Rows are points. To make a cloud, some directions were put in groups of two or more. Within a group, all points are equally far from the middle, so they leave a hole (a ring in 2 directions, a hollow ball in 3). The other directions are filled evenly. Then the cloud was stretched, turned, moved and blurred a little. How many holes are there, and how many directions does each take, smallest first?

Cloud (21 x 3):
[[-18  29 -59]
 [-38  27   0]
 [ 43  18   6]
 [ 46  -9   2]
 [ 30  51 -27]
 [ 54  -3 -15]
 [ 23   2  53]
 [-41 -18 -23]
 [-33  25 -19]
 [-23 -51 -11]
 [  5 -56   5]
 [-20  40  37]
 [  4 -58  20]
 [ 40 -30  -3]
 [ 22 -45 -63]
 [ 49   4  -2]
 [-34  29  -8]
 [ 48  -5  -1]
 [-17 -15 -73]
 [-55 -29  12]
 [-21  39 -13]]
Holes: 1 (2)

Cloud (46 x 6):
[[ 30  27   8  37  33  46]
 [ 50   8 -39 -12  26  -4]
 [ 40  13 -67  40  19 -15]
 [ 25 -13 -67  55 -20  21]
 [ 51  20 -52  47 -19  67]
 [-28  -8  15  30  48  12]
 [-24 -22  -1  58 -51  44]
 [ 49  19 -15  -2 -54 -23]
 [ 27 -13 -24  75 -24 -45]
 [ -5  18  33  37   6 -34]
 [-22 -38  17 -31 -30  -7]
 [ 19  32   2   8 -43 -36]
 [ 65 -29 -20 -12   1  32]
 [ 63 -42  15 -11 -13  10]
 [ -5 -10   8 -47   3  24]
 [  8 -66  29  33   5 -20]
 [ -2   8   0 -40 -22 -36]
 [ 67  -4 -25 -27 -17  17]
 [-35 -24  34  54 -17  29]
 [-18 -44  -2   4 -51 -24]
 [ 68 -13  23  10  17  31]
 [  9   6  35 -45 -27  31]
 [ 23 -62   9  20  22  35]
 [-38 -12  -7  37 -49  22]
 [-32 -21 -48 -10  -9   9]
 [-37  12 -38  36  27   6]
 [ 18  38 -47  53   4 -24]
 [ 27 -33 -12  74  16 -16]
 [-44 -19  23  53  -4 -10]
 [ 62 -11 -37  -4  15  20]
 [-28  26 -43  13 -16   3]
 [ 33   9  55 -29  -7  35]
 [ 40  11 -24  59  29  -5]
 [-31  25 -30  44  17   8]
 [ 37 -38 -45  36  34  -6]
 [-12 -39 -20  26  21  78]
 [ 13 -14 -36  65 -51  62]
 [-15 -36  25   0  29  77]
 [ -8 -48   6 -14 -50   7]
 [ 17  33   4  59   5 -14]
 [ -3   9  45  16   4 -40]
 [ -8  15 -44   5  50 -25]
 [-10 -30  32 -32 -46  61]
 [ 21 -14 -73  65  -6 -24]
 [-44   9 -16  54  -2  17]
 [-31  13  27  44  -9  -4]]
Holes: 2 (2, 3)
